Every row gives one point. Each copy is the shape, with its points in the same order, turned, moved and blurred by noise. Is it also mirrored, or only turned?

Shape (6 x 3)
[[ 0.50  0.13  0.46]
 [ 0.45  0.02  0.20]
 [ 0.12 -0.23 -0.95]
 [-0.39 -0.41  0.10]
 [ 0.34  0.26  0.32]
 [-0.04  0.11 -0.50]]
Copy 1 (6 x 3)
[[-0.33  0.66  0.23]
 [-0.38  0.50  0.12]
 [-0.59 -0.24 -0.89]
 [-0.04 -0.38  0.07]
 [-0.13  0.56  0.07]
 [-0.15  0.03 -0.63]]
Copy 1 is: mirrored
Copy 2 (6 x 3)
[[-0.40  0.15  0.50]
 [-0.23  0.19  0.33]
 [ 0.42  0.62 -0.62]
 [ 0.31 -0.46 -0.07]
 [-0.44  0.13  0.32]
 [ 0.00  0.25 -0.51]]
Copy 2 is: only turned
Copy 3 (6 x 3)
[[ 0.04 -0.40 -0.47]
 [ 0.19 -0.36 -0.20]
 [ 0.78  0.26  0.66]
 [-0.31  0.39  0.17]
 [ 0.16 -0.22 -0.45]
 [ 0.55  0.34  0.14]]
Copy 3 is: mirrored

Shape (12 x 6)
[[ 0.40  0.29  0.07 -0.41 -1.04  0.41]
 [ 0.31  0.17  0.61  0.75  0.12  0.26]
 [-0.17 -0.10  0.32  0.28  0.00  0.20]
 [ 0.56 -0.41 -0.13 -0.92  0.73 -0.31]
 [-0.63  0.14 -0.29  0.08  0.14 -0.44]
 [ 0.38 -0.39 -0.24 -0.13 -0.46 -0.25]
 [ 0.03 -0.09  0.09  0.13 -0.77  0.34]
 [ 0.56 -0.01  0.56  0.28  0.12  0.16]
 [-0.09 -0.30  0.34  0.08 -0.13 -0.12]
 [-0.52 -0.55 -0.06 -0.50  0.58  0.31]
 [ 0.60 -0.38 -0.27  0.15  0.22  0.26]
 [ 0.08  0.07  0.06  0.41  0.62 -0.45]]
Copy 1 (12 x 6)
[[ 0.44  0.04 -0.86  0.10 -0.08  0.96]
 [-0.01  0.20  0.69  0.48 -0.24  0.52]
 [ 0.15 -0.24  0.18  0.17 -0.12  0.12]
 [ 0.11  0.63 -0.34 -0.50  0.86 -0.47]
 [-0.31 -0.18 -0.34 -0.02 -0.34 -0.48]
 [ 0.61  0.37 -0.62  0.09 -0.20 -0.11]
 [ 0.56 -0.25 -0.37  0.23 -0.36  0.51]
 [ 0.18  0.32  0.36  0.29  0.17  0.37]
 [ 0.37 -0.12  0.00  0.31  0.10 -0.13]
 [ 0.17 -0.48  0.11 -0.59  0.47 -0.47]
 [ 0.42  0.58  0.10 -0.38 -0.07  0.12]
 [-0.33  0.32  0.33  0.20 -0.12 -0.50]]
Copy 1 is: mirrored
Copy 2 (12 x 6)
[[ 0.25 -0.79 -0.58  0.49 -0.82  0.08]
 [ 0.32  0.45  0.13 -0.14 -0.23  0.59]
 [-0.12 -0.04  0.35  0.08 -0.22  0.22]
 [-0.37 -0.73 -0.43 -0.13  1.07 -0.20]
 [-0.14 -0.26  0.67 -0.14 -0.05 -0.70]
 [ 0.31 -0.60 -0.03  0.64  0.14 -0.17]
 [ 0.13 -0.37  0.07  0.62 -0.64  0.12]
 [ 0.27  0.03 -0.14 -0.07  0.05  0.58]
 [ 0.04 -0.38  0.42  0.18 -0.01  0.21]
 [-1.07 -0.34  0.31  0.15  0.35 -0.10]
 [-0.01  0.14 -0.31  0.49  0.40 -0.01]
 [ 0.17  0.18  0.34 -0.36  0.44 -0.16]]
Copy 2 is: only turned
Copy 3 (12 x 6)
[[-0.06  0.57 -0.33 -0.16 -0.95 -0.05]
 [-0.11  0.59  0.25 -0.20  0.65  0.39]
 [-0.08 -0.04  0.15 -0.15  0.21  0.40]
 [ 0.91 -0.63 -0.31 -0.22  0.26 -0.78]
 [-0.49 -0.71  0.41  0.10  0.06 -0.21]
 [ 0.30  0.02 -0.07  0.54 -0.28 -0.21]
 [-0.16  0.28 -0.11  0.16 -0.48  0.39]
 [ 0.33  0.49  0.10 -0.22  0.42  0.12]
 [ 0.18 -0.13  0.30  0.06  0.02  0.26]
 [ 0.24 -1.04 -0.33 -0.35  0.18  0.30]
 [ 0.27  0.06 -0.53  0.27  0.46 -0.09]
 [-0.02 -0.21  0.48  0.05  0.81 -0.26]]
Copy 3 is: only turned
Copy 4 (12 x 6)
[[-0.36 -0.39  0.40 -0.74 -0.70  0.54]
 [ 0.45 -0.29  0.48  0.57 -0.40 -0.19]
 [-0.01  0.15  0.26  0.31 -0.16  0.10]
 [ 0.70  0.27  0.25 -0.82  0.95  0.22]
 [-0.60  0.04  0.07  0.20  0.67 -0.11]
 [-0.01 -0.17 -0.37 -0.53 -0.04  0.16]
 [-0.33 -0.13  0.04 -0.14 -0.61  0.40]
 [ 0.59 -0.15  0.44  0.06 -0.29 -0.07]
 [ 0.00  0.27  0.07 -0.03 -0.12 -0.09]
 [ 0.02  0.80  0.28  0.05  0.64  0.61]
 [ 0.62 -0.25 -0.13 -0.04  0.16  0.51]
 [ 0.29 -0.17  0.19  0.35  0.58 -0.41]]
Copy 4 is: mirrored

Shape (13 x 9)
[[-0.55  0.95  0.57  0.18  0.58 -0.57  0.64  0.01  0.39]
 [-0.48 -0.28 -0.30  0.02  0.09  0.50 -0.06 -0.08 -0.34]
 [ 0.19 -0.23 -0.02 -0.60  0.23  0.28 -0.75  0.54 -0.43]
 [ 0.43 -0.08  0.17 -0.01 -0.39  0.12 -0.41  0.01 -0.04]
 [-0.32 -0.18  0.20 -0.03 -0.11  0.66  0.40  0.07  0.26]
 [ 0.07 -0.06  0.25  0.47  0.28 -0.09  0.58  0.49  0.00]
 [-1.08  0.75 -0.07  0.22  0.46 -0.58  0.56  0.23  0.75]
 [ 0.35 -0.32 -0.20 -0.56  0.19  0.35  0.23 -0.08 -0.18]
 [-0.18 -0.51  0.01 -0.30  0.00  0.19  0.00 -0.23 -0.83]
 [-0.31 -0.08  0.60 -0.06 -0.20  0.15  0.88  0.23 -0.01]
 [-0.09 -0.71 -0.32 -0.22  0.31  0.32 -0.24 -0.34 -0.24]
 [ 0.05 -0.69  0.14 -0.50  0.10 -0.34 -0.46  0.18 -0.11]
 [ 0.03 -0.21 -0.46 -0.41 -0.21 -0.13 -0.07  0.20 -0.36]]
Copy 1 (13 x 9)
[[-0.48  0.66  0.57 -0.67  0.73  0.25 -0.33 -0.19 -1.05]
 [ 0.31 -0.39 -0.25  0.06 -0.08  0.08 -0.36 -0.55 -0.05]
 [ 0.70 -0.42  0.02 -0.55 -0.20 -0.48  0.33 -0.01  0.36]
 [ 0.04 -0.07  0.05  0.26 -0.23 -0.35  0.40  0.20 -0.05]
 [-0.02  0.03  0.16  0.34  0.39  0.29 -0.01 -0.63  0.17]
 [-0.27 -0.10 -0.18 -0.23  0.79  0.39  0.12  0.11 -0.30]
 [-0.93  0.33  0.60 -0.84  0.50  0.38 -0.84 -0.45 -0.58]
 [ 0.63  0.26 -0.18  0.10  0.09  0.09 -0.17  0.08  0.37]
 [ 0.74 -0.34 -0.40  0.22  0.22 -0.36 -0.33 -0.17 -0.18]
 [-0.02  0.06  0.29  0.34  1.07  0.13 -0.13 -0.25 -0.17]
 [ 0.46 -0.02 -0.69 -0.02 -0.16 -0.19 -0.28 -0.38  0.22]
 [ 0.19 -0.02 -0.31 -0.33  0.16 -0.84 -0.04  0.08  0.34]
 [ 0.31 -0.36  0.01 -0.07 -0.04 -0.24 -0.46  0.34  0.20]]
Copy 1 is: mirrored
Copy 2 (13 x 9)
[[-0.40  0.99  0.92  0.15  0.86 -0.36  0.19 -0.09  0.12]
 [ 0.00 -0.13 -0.28 -0.07  0.32  0.68 -0.02  0.41 -0.48]
 [-0.45 -0.60 -0.25 -0.79 -0.01  0.49  0.45  0.19  0.26]
 [ 0.16 -0.38  0.07 -0.58 -0.23  0.06  0.32 -0.22 -0.30]
 [ 0.12 -0.58  0.24  0.25  0.53  0.33 -0.13  0.12 -0.31]
 [-0.21  0.01  0.34 -0.03  0.29 -0.53  0.00  0.38 -0.28]
 [-0.36  1.05  0.68 -0.08  1.23 -0.08 -0.60 -0.09  0.09]
 [ 0.10 -0.41 -0.07  0.08 -0.16  0.43  0.19  0.41  0.32]
 [ 0.14 -0.11 -0.64 -0.12  0.11  0.41  0.53  0.65 -0.17]
 [ 0.36 -0.28  0.49  0.14  0.82 -0.22  0.23  0.47 -0.17]
 [-0.06 -0.27 -0.68  0.12  0.01  0.60  0.07  0.10  0.01]
 [-0.07 -0.35 -0.57 -0.52  0.17  0.03  0.37 -0.15  0.37]
 [ 0.24 -0.03 -0.27 -0.66  0.03  0.25  0.04  0.43  0.29]]
Copy 2 is: mirrored
